Each row of a before or after table is a point. The points were changed in one or more steps. Then noise was added and the rows were shuffled. The steps act on how far a point lies along the listed directions, d1 being the first. What was done? A step turns or swaps two directions, mirrors them in a line or flattens them onto one, adds a multiple of one to another, or multiplies one. Angles are multiples of 10 degrees, from the lower direction toward the higher: turns from -170 to 170, lines from 10 to 170 but not 90. Use the fewest steps. Two steps may share a direction if one is a turn and the other turns, adds or multiplies; they go together, in the order done. Otherwise the lowest direction goes first.
(in the rows, 128 means zero)

Directions:
(1): [127 118 203]
(2): [ 52 129 127]
(3): [127  53 118]
Before (10 x 3):
[[102 122 104]
 [128 192 115]
 [113 148 138]
 [141 134 118]
 [116 115 105]
 [148 123 139]
 [ 96 157 126]
 [110 125 141]
 [120 125 128]
 [134  93 128]]
After (10 x 3):
[[134 124 122]
 [132 129 108]
 [104 120 130]
 [119  58 121]
 [151  94 133]
 [142 247 161]
 [124 135 145]
 [156 186 119]
 [163 110 126]
 [137 171 119]]
Steps: turn d1 and d2 by 140 degrees; multiply d3 by 2

Directions:
(1): [159  81 132 182  56 137]
(2): [155 159  80 175 143  57]
(3): [ 94  61 156 165 183 104]
(4): [ 97  82  42  98 118 132]
(5): [ 46 154 145 137  79  92]
Before (14 x 6):
[[134 114 114 118 127 116]
 [110 206 117 177  77  58]
 [ 48 146 103 105 152  80]
 [159 165 116 152 174  62]
 [ 70 112 136 125  15 166]
 [149 165 107 200  28  77]
 [ 97 157 100 123  58 116]
 [ 73 175 103 136 140  88]
 [118 177  50  86  80 141]
 [144 123 200 130 118 171]
 [137  39  67 141  94 120]
 [137 115 180  94 180 134]
 [227 176 117 163  31  95]
 [ 95 124 127 137  97 142]]
After (14 x 6):
[[255 158 128 104  73 155]
 [170 181 125  88 179 155]
 [131 112 112 115 115 119]
 [103 136 158 133 124 105]
 [158 140 171 161 123 131]
 [ 93 154 115 101 178 135]
 [192 134  72  87 178 178]
 [ 99 120 181 140 120  87]
 [126 177  52  80  92 148]
 [163 151  87  80 150 155]
 [ 68 146 109  80 186 105]
 [143 123 107 116 156 153]
 [231 146 110 103 156 178]
 [151  36  67 123 119 139]]
Steps: mirror d1 and d5 in the line at 150 degrees; multiply d2 by 0

Directions:
(1): [ 95 189 145 102 193 170  91 112  67  81  87]
(2): [134 123 204  81  84 110 194 164 124  71  87]
(3): [150 204  93 109  47 146 151 119  65 162 147]
(4): [142 196 143  67 185 112 159 140 188 154 184]
(5): [160 160  65 181 141 122 149 186 137  40 147]
(6): [225  82 109  79 160 171 117 172 100 152 107]
Before (10 x 11):
[[189  89 107 144 154 186 116 119  83 139  86]
 [163  92 150  85 110 157  71  71  63 189  85]
 [194  70  46 156 119 169  54 133 113 214 187]
 [155 112  53 161 100 104 127 115 141 193 184]
 [150 118 117 127  93 100 158 174 197 104 168]
 [144 213  13 163 132 132 112  99 129 160 217]
 [140 145  59 195  43 111 165 171 134 123 198]
 [127 157 132 164 119  83 176 156 168  52 176]
 [ 79  79 149 156 159 145  88  84 142  72  69]
 [169  76 118 162 140 194  40  83  44 190 104]]
After (10 x 11):
[[162  21 146 138 130 130  99 163 161 132 142]
 [210 162  76  91 132 141 158 163 121 117 162]
 [ 51 145 136 164  96 137 106  60 114  83  90]
 [154 182  90 160  99 102 166 150 134  88 193]
 [178  82  99 128 100 101 158 149 147 159 151]
 [135  42 193 155 151 161  71  99  87 128  73]
 [138  63 149 167 179 156 118 111 130 100  77]
 [202 109  60 159  66 134 166 204 121 126 177]
 [147 127  96 137  93 103 147 163 193 118 178]
 [141  52 183  96 148 139  70  76 102 159  71]]
Steps: multiply d2 by 0; turn d3 and d6 by 70 degrees

Directions:
(1): [124  64 145  89 147 150  93 139 223 110  77  81 145 191]
(2): [ 78  80 148  95 118 177 128 143  31  62  91 126 174 116]
(3): [182 187 110 107 182 106 101 193  96  76  88 168  98 186]
(4): [148 154 107 139 199 128 111 124  93 209  79  73 207 110]
(5): [ 68 151 137  99 148 143 234 140 113 174 108 101  77 187]
Before (14 x 14):
[[139 175 138 134 120  90 158 151 160 102 165 190   7 173]
 [152 110 128 133 128 123  79 125 137  99 104 113 181 131]
 [102 126 148 125 114 128 141 132 120 116 139 125 143 125]
 [152 115 140 154 146 142 103 132  80 126  75 130 170 115]
 [138 193 109 137 133  82 190 124 123 140 174 161  61 168]
 [174 134 125 117 178 120  84 144 160 101 108 116 135 146]
 [147 141 116 124 144 152 101 136 107 108 102 151 157 126]
 [127 140 140 111 159 146 132 144 102 126  88 115 135 140]
 [142 193 111 136 135  91 160 133 136 131 157 164  74 147]
 [147 202 118 145 125  99 182 164 128 170 160 161  46 172]
 [162 167 118 142 120  99 157 135 168 161 168 136  69 121]
 [166 139 113 119 137 124 114 128 137 109 113  97 158 136]
 [153 122 137  97 142 137 100 141 151 118 106 108 130 151]
 [105 126 136 110 147 134 155 137 113 159 110  83 139 134]]
After (14 x 14):
[[208 224 104 176 174  50 119 132 214 198 163 160  41 152]
 [ 96 120 154 116 116 138 136 137  96 107 127 121 164 121]
 [214 212  96 175 143  57 142 116 250 231 197 130  46 121]
 [113  87 158 129 117 164 125 144  47  71  73 146 153 121]
 [176 141 127 117 169 114  97 140 186 100 126 127 107 156]
 [106 122 150  92 146 160 140 153  79  98  79 122 136 140]
 [122 122 130 110 128 167 106 141  84  77  99 158 155 132]
 [206 248  93 179 154  58 163 149 196 248 174 147  42 166]
 [129  95 141 125 110 136  93 129 122  72 109 124 166 142]
 [156 136 117 113 125 124 129 130 143  99 123 106 136 146]
 [ 93 113 140 100 140 145 160 141 104 140 111  90 131 137]
 [185 223  90 164 155  60 142 125 191 186 170 154  72 143]
 [149 123 140  96 139 138 103 140 156 112 106 109 121 155]
 [185 231  87 167 161  45 172 111 181 212 183 151  64 162]]
Steps: multiply d2 by 2.5; flatten d4 and d5 onto the line at 70 degrees

Directions:
(1): [ 93 111 186  83 129 154 142  56 168 120 159 197  97  68 129  60 130  83
 162 200]
(2): [ 72  46  67 204 132  81  88 115 140 122 151 134  60 119 150 100 193 187
 128 140]
(3): [120  86 122 155 136 102 117 175  72  94 113 211 157  95 140 156 171   7
 115  89]
Before (12 x 20):
[[104  84  67 168 106  99 108 160 115 120 136 131 115 123 134 146 180 109
  119  98]
 [111 136 163 128 146 124 115 157  75 104 127 208 174  84 137 140 114   7
  107 110]
 [148 171 208  27 105 175 173 101 154 122 141 150 189  91 119 112  86  59
  134 169]
 [110  32  37 215 148  59  62 174  69 105 103 124 107 134 127 197 198 174
  112  86]
 [121 160 168  81 116 176 131  67 194 158 151 120 122 126 124 101 107 141
  151 182]
 [133 160 234  41 112 168 168  35 161 121 141 137 126  73  99  67  69  93
  162 172]
 [142 160  93 120 140 110 130 176  91 129  90  59 162 139 129 157 134 153
  130  49]
 [115 152 173  58 140 173 160  70 175 106 150 163 110  88 115  90 102  79
  129 172]
 [139 147 185  71 131 148 147  97 154 129 139 104 116 110 100  93  87 143
  140 161]
 [147 135  75 191 145  88  95 179  69 124 121  58 130 152 138 149 161 216
   98  72]
 [132 129 137 124 117 153 111 108 159 155 137 121 111 122 138 112 113 153
  155 156]
 [125 131 133 125 138 110 116 150 123 112 118 155 161 102 141 148 143  59
  115 127]]
After (12 x 20):
[[ 66  48 170 135 122 105 119  49 139  93 158 198  72  41 130  53 164  76
  156 164]
 [124  96 119 154 122 128  97 140 124 136 127 160 123 109 149 132 147 101
  143 126]
 [154 192 148  64 138 145 155 149 103 128  94  88 182 117 120 140 102 103
  145  75]
 [123 156 136 106 131 129 121 101 177 141 137  88 124 124 132 114 111 165
  130 170]
 [ 83  89 175  80 107 143 142  62 180 114 175 185 117  60 140  62 147  89
  148 207]
 [106  76 156 124 139 108 121 123 118 101 140 176 105  77 120  99 151  74
  131 143]
 [ 98 171 162 102 136 152 123  65 175 155 164  92 100 122 125  74  68 209
  134 190]
 [ 73  80 117 128 144 128 126  75 170  96 162 179  65  81 136  79 161 104
  123 167]
 [192 201 133 123 143 127 129 192  53 122 101  76 193 148 121 172 112 137
   98  60]
 [ 88  77 127 151 126 126  98 111 142 123 145 199 117  95 147 118 183  59
  136 146]
 [143 151  82 128 100 129 128 149 138 146 130  55 132 164 116 155 122 178
  119 102]
 [187 158  83 131 136 118 106 173  89 144  82  21 163 194  94 225  96 235
  110  80]]
Steps: turn d1 and d2 by 60 degrees; multiply d3 by -1

Directions:
(1): [ 89  60 160 106 158 191 232 142  60 143 192 124 170 117 124 115 201 201
 116 115 132 101 161  89  94 191 115 189  87  98 142 142]
(2): [ 77  90 127 112 112  87 139 127  77  73 144 165  89 101 121 100 109  56
 152  84  75 219 120 118 131 214  73 156 234  99 104  95]
(3): [ 91 229 115 110 135 114 136  72  47 108 179  98 102  50 163  83 105 167
 122  98  97 146  39 118 134 106 119 122  48 197 106 110]
Before (9 x 32):
[[158 149 111 147 101  89  89 107 185 146  71 110 105 156 119 157 101 120
  119 152 146 123 114 148 139  71 155  87 133 135 114 136]
 [105 187  96 107 116  81 108  93  90  68 138 122  85  70 141  94 101  89
  130 105  85 184  63 157 139 115 103 115 144 170  99 108]
 [ 71 172 136  91 148 139 167  92  29 100 193 108 108  64 162  94 140 163
  131  74 101 159  78  95 126 153  99 155  67 163 113 110]
 [123 159 146 104 130 120 115 132 106 118 151 136 103 134 157 113 118  99
  125 100 118 159 119 142 135 122  96 137 162 132 140 116]
 [115 127 123 122 113 107 122 128 111 120 130 137 104 115 125 103 108  99
  140 114  92 147 109 120 130 138 122 111 164 141 123 112]
 [199  93 146 139 126 138 107 175 238 145  85 130 138 203  84 163 135  90
  134 182 155  74 171 134 133  88 144 122 165 104 154 127]
 [113 169 122 115 131 112 124  93  98 113 136 122 101 102 132 116 107 133
  129 106 109 179  91 134 146 157  98 118 153 124 105 116]
 [163 147 107 138 127 138 121 121 186 182 100 110 139 183 122 150 140 142
  123 148 153  74 157 147 140  76 150  99  72 143 135 146]
 [138  40 131 147 143 145 117 177 183 161  91 160 163 204 108 151 130 104
  133 147 163 107 209 114 122 154 140 122 186  84 150 160]]
After (9 x 32):
[[118 160  90 116  98  53  69 108 132  56 101 145  69 101 129 108  83  30
  141 108  83 206  83 172 149 124  96 106 214 145  93 100]
 [129 118 117 128 106  99 109 139 138 120 113 146 104 134 117 114 103  75
  143 120  97 147 121 127 132 128 124 104 185 131 123 109]
 [156  77 133 146 149 166 118 166 190 185  96 135 183 198 120 154 136 155
  120 165 184  57 198 117 124 112 167 115 111 112 157 169]
 [ 49  97 148  85 150 149 212 114   8  88 204 136 118  74 147  89 169 147
  136  64  91 182 119  80 109 218  67 190 124 114 118 106]
 [131 149 145 114 127 112 102 144 131 115 138 144 102 152 151 122 116  84
  126 105 122 158 130 148 135 124 103 129 178 118 139 119]
 [148 200  97 131 121 121 108  93 158 174 112  99 121 150 136 131 118 148
  123 136 138  92 111 150 148  55 146  87  48 176 121 136]
 [121 145 122 120 125 104 111 109 120 110 112 134  94 127 121 123 102 107
  135 108 111 191 109 144 144 172  90 120 194 106 110 113]
 [212 165 136 147 129 134  76 152 243 155  83 100 129 185 104 156 114 114
  130 191 162  55 129 145 144  33 169  90 100 150 149 128]
 [175 206  92 156  92  57  40  90 203 134  53 104  75 151 130 150  57  90
  125 156 137 139  79 161 159  36 160  56 138 165 101 123]]
Steps: multiply d1 by 2; turn d2 and d3 by -40 degrees

Directions:
(1): [120 132 196  99 115 137 147 144 123 113 186 117  95 137 160 135 133 169
 198 120 153 143  73 109  76 125 103 118 166 163 150 183 229 112 102 157
 133 112  57 117  86 144 136 170 139  71 124 113 153  94  94 121 102  53
 128 137  38  84 144 149 121 119 139  73]
(2): [123 153 120 128 170  86 165 106 122 199 123 129  91 129  86 170 127 117
  85 113 163 167  81 120 117 134  58 154 122  78 106 145 184  61 133  78
 138 124  89 135 140 137 168 152 203 142  76 187 160 162 164 154 105 181
 113 190  95 192  91 134 166 139 156 172]
(3): [163 120 111 124 142 136 118 187 144  66 133  87  76  90 105  33  92  79
 160  97  95  31 104 164 139 152  98 151  80 197 116 158 101 127 136 168
 126 105  81 152 134 127 123 140 139 188  44 119 150 140 147 185 119 133
 147 124  93 140 109 169 108 124 119 177]
(4): [104 176 134 192 129  86 150  85  85  67 134 108 177 181  62 111 122  80
  98 201  96 161 163 111 113 138 134   7 123 102  74 180 132 105 127 145
 161 131  98 134 107  66 100 157 108 157 100  89 108 131 115 155  77 108
 167 168 119 103 131 120 117 122 134 135]
(5): [163 151 116 136  69  96 146  82 168  70 158 103 143 147 196 112  94 130
  62 169 142  89 170 154 123  99  51 112 116 119  86 143 149 129 160 131
 109  53 161 102 149 136 139 131 120 109 182 221 168 135 134 121 150  88
  52  87  96 116 153 140 133  93 134 185]
(6): [116 124  65 106 130 129  95 131 122 121 114  83 133 166 145 109 166 148
 139 155 132 202 128  75 100 117 166 164 145 153 133  46 127 128 159  87
 181  45  83 161 215 111  59  92  91 142 121 122 145  60 132 171 138  98
 144 132  54 180 142 135 142 124 142 158]
Before (14 x 64):
[[118 142 158 142 150  92 165 106 126 172 129 162 120 123 112 168 112 145
   79 112 143 160 112 131 137 123  95 126 141  76 117 153 184 100 115 115
  111 173 143 114  93 134 167 154 161 101 149 149 150 175 137  99 106 156
  106 146 152 124 119 100 150 128 136 114]
 [157 122 123 138 110 136 125 148 151  71 133 126 126  80 119  59 119  86
  133 115 103  64 121 159 141 136 138 109  96 152 112 135  77 138 132 170
  119 137 140 150 122 112 143 138 123 162  87 115 129 144 145 147 130 120
  125 105 139 121 130 140  98 132 120 137]
 [121 109 161 113 157 136 150 130 129 193 133 155  90 111 116 153 132 147
  127  86 152 138  78 137 130 159  99 169 140 119 146 135 185  87 105 121
  106 166  99 135 105 163 176 142 188 119 116 149 140 162 119 113 102 153
  128 148 118 133 103 124 135 151 125  96]
 [151 108  87 123 148 125 108 144 137 106 117 127 104 115 100  69 119  93
  107 125 119  89 130 165 164 146 135 169 106 143 109  93  72 141 143  93
  101 115 134 140 154 119 149 127 136 183  83 133 140 141 143 156 152 166
  132 121 146 150 127 133 138 133 134 181]
 [143 132 113 160 119 116 119 106 112  84 115 126 193 134 117 124 120 107
  104 159  91 130 169 125 125 137 155  67 121 122 113 126  98 143 128 140
  117 136 136 130 141 105 108  90  88 152 143  99 106 125 118 128 134 110
  159 129 159 101 159 117 108 127 128 121]
 [121 126 162  97 165 148 143 192 113 154 142 140  68 100  96 102 120 118
  218  83 125 111  45 119 110 143 105 151 128 167 145 188 164  98  96 138
  137 162  71 147  99 125 156 158 177 139  59  74 140 144 137 143  85 127
  179 159  99 142 108 152 131 142 133 109]
 [127 109 145  97 168 139 114 188 116 141 145 112  89 114  74 117 129 106
  185  94 129 150  84 121 121 153 132 156 136 180 149 124 146 121 109 136
  152 141  67 145 119 127 113 128 145 153  58  79 130 119 140 147  97 127
  181 155 103 148 123 149 128 134 121 114]
 [111 140 166 132 155 109 171  86 107 198 137 149 145 144 121 200 141 154
   79 150 168 192 116 117 109 110  87 114 154  64 123 145 180  85 136  85
  106 133 134 111 128 146 175 150 159  90 137 166 134 145 135 108 100 144
  112 168 131 138 132 110 129 125 137 116]
 [154 115 120 131 114 159 101 135 148 129 130 119 135 104 147 117 119 130
  126 101 105  78 156 157 159 137 154 160 110 149 143 114  78 170 119 148
  113 146 181 117 114 151 125 101  99 133 146 123 125 127 132 113 152 142
  117  69 174  91 131 114 125 134 118 125]
 [134 125 106 160  97 121 116 110 132  89 110 115 159 134 139 103 143 125
   96 160 114 111 179 114 141 132 149  82 123 144 114 105  70 153 137 148
  121 128 176 121 131 102 112 106  96 135 158 119 108 112 138 109 146 123
  125 114 160  89 158 119 115 122 105 141]
 [144 140 124 147 108 144 108 143 151  66 150  99 116 117 144  90 103 108
  139 128 119  65 130 140 125 133 117 114 115 174 124 145 111 148 137 165
  115 103 128 110 116 111 127 141 106 132 116 133 139 137 124 147 148 104
  128 111 118 101 129 150 119 117 124 145]
 [139 121 141 124 104 154 108 164 114  86 147 135 135 130 147 111 137 125
  160 132  97  93 148 122 132 126 174 122 127 158 147 125 104 161 123 170
  118 138 121 110 115 123 117 121  92 137 142  91 126 108 108 130 143  93
  157  86 131 109 144 116 116 122 113 102]
 [115 128 157 136 150 142 139 153 109 138 139 143 102  96  85 120 140 125
  181  96 123 105  87 140 123 146 145 127 128 130 156 172 142 136 108 142
  117 191 103 127  83 134 148 142 142 131  90  80 111 144 122 142 120 160
  156 131 138 115 111 128 123 137 114  92]
 [126 104 117 112 124 157 108 136 127 104 125 121 142 134 130 101 137 119
  138 127 105 109 144 131 123 126 167 129 123 157 146 122  87 143 132 136
  119 128 144 131 147 121 108 101 103 143 134  93 113 106 113 125 147 110
  131  82 140 115 136 124 132 134 130 126]]
After (14 x 64):
[[122 106 168 113 140 151 109 179 111 111 149 128 129 124  87 121 131 112
  194 113 115 146 117 126 127 147 164 111 147 184 152 134 126 152  99 164
  142 166 104 131  90 116 104 123 107 135  99  48 105 114 113 116 100 101
  185 131 140 100 145 135 107 131 107  73]
 [135 110 118 120  87 152 108 119 150 107 127 147 166 109 164 115 159 142
  130 132 124 135 143 123 133 110 186 123 142 126 141  76  79 161 136 139
  125 136 180 139 144 119 122 106  89 112 166 112 114 107 127 105 159  99
  108  84 157 117 156 111 110 132 121  97]
 [119 131  97 150 114 102 126  85 130 150 101 124 154 146 137 156 163 145
   68 160 148 172 160  93 129 125 130 108 142 101 113  83 105 126 143 100
  128 121 169 123 152 115 125 105 127 120 165 155 123 112 151 105 144 144
  108 142 147 129 148 111 143 132 125 151]
 [148 115 114 104 160 116 129 171 150 140 122 115  65  91 133  92 103 137
  125  74 131 103  84 143 137 133  91 206 114 154 135 116 155 111 135 121
  124 115 102 144 146 150 140 134 152 142  98 150 178 151 155 148 128 151
  114 124  98 163 112 136 141 125 130 161]
 [118 103 163  89 132 184 112 201 119 118 143 143 101 101 138  85 132 141
  246  95 109 104  78 114 114 135 167 147 144 197 170 153 129 148  92 161
  132 159 106 139 102 122 123 131 117 119 111  38 118 110 111 118 110  84
  182 109 120 104 139 146 108 134 119  73]
 [134 128  91 133 134 110 120  95 115 147 105 127 179 143 130 166 145 137
   89 150 124 191 143  97 109 124 144 119 140  98 124  82 126 124 140  88
  131 110 126 138 182 119 111  76 109 137 150 137 125 113 132 131 144 125
  143 146 133 153 154 113 138 135 146 133]
 [104 121 136 129 129 135 132  93 112 146 124 144 161 152 117 160 145 128
  104 143 126 155 146 120 116 120 153 104 139 103 138 135 117 121 126 112
  120 150 160 116 130 119 129 112 123 120 154 110 107 121 114 104 135 127
  120 108 159 114 133 104 151 139 142 110]
 [143  94 154 105 147 157 130 170 141 138 137 131  76  89 122  87 114 130
  162  72 123  76  81 157 139 169 112 176 120 175 150 138 149 111 110 158
  101 152  88 146 109 161 157 135 165 144  95 126 141 152 115 134 110 133
  142 120 111 117 108 144 113 144 110 103]
 [140 106 110 139 122 135 104 129 128  83 121 146 149 129 116  86 125 103
  107 152 106  96 168 163 167 136 174 119 123 136 114  98  56 172 132 113
   93 142 171 122 126 109 143 123 100 158 136 101 108 136 116 117 159 139
  135  98 190  99 150 110 122 128 122 138]
 [151 121 133 112 170 126 146 158 131 143 139  97  82 102 116  97 114 112
  120 109 141  99  86 145 117 131  61 172 105 148 121 149 152  88 153 114
  110  89  79 145 158 157 161 145 166 153  52 165 166 141 160 174 105 144
  128 157  78 169 116 158 113 120 131 174]
 [115 137 149 125 114 133 128 118 102 154 139 161 150 157 146 189 161 153
  124 147 131 169 147  99 124 112 168 120 155  96 148 111 140 133 121 123
  123 150 135  99 118 127 137 120 117 107 173 123 127 116 109 105 141 112
  140 113 138 129 141  93 143 129 126  89]
 [124 137 127 142  94 148 103 114 145 104 145 123 149 145 173 144 134 150
  126 145 140 127 146 113 115 116 151 117 149 140 140 109 123 159 136 138
  117 108 160  98 124 115 121 122  90  89 178 132 125 115 110 109 164  93
  115 102 138  95 148 126 131 118 126 110]
 [113 108 135 107 142 165 116 161 120 151 133 138 101  97 122 128 160 159
  197  91 132 130  87 121 118 135 175 172 145 149 180 118 135 158 117 125
  126 162 111 132 121 149 126 113 118 117 118  83 113 110 120 138 145 145
  150 111 124 128 126 125 124 134 113  86]
 [137 131 129 139 119 141 121  95 137 181 128 141 150 123 140 174 132 148
   91 113 132 132 156 140 153 126 143 148 128  97 141 112 109 147 116 114
  117 161 192 103 108 153 144 112 118 109 168 146 120 137 132  94 146 159
  105  93 186 101 129  96 146 138 132 114]]
Steps: turn d2 and d3 by 90 degrees; mirror d4 and d6 in the line at 40 degrees
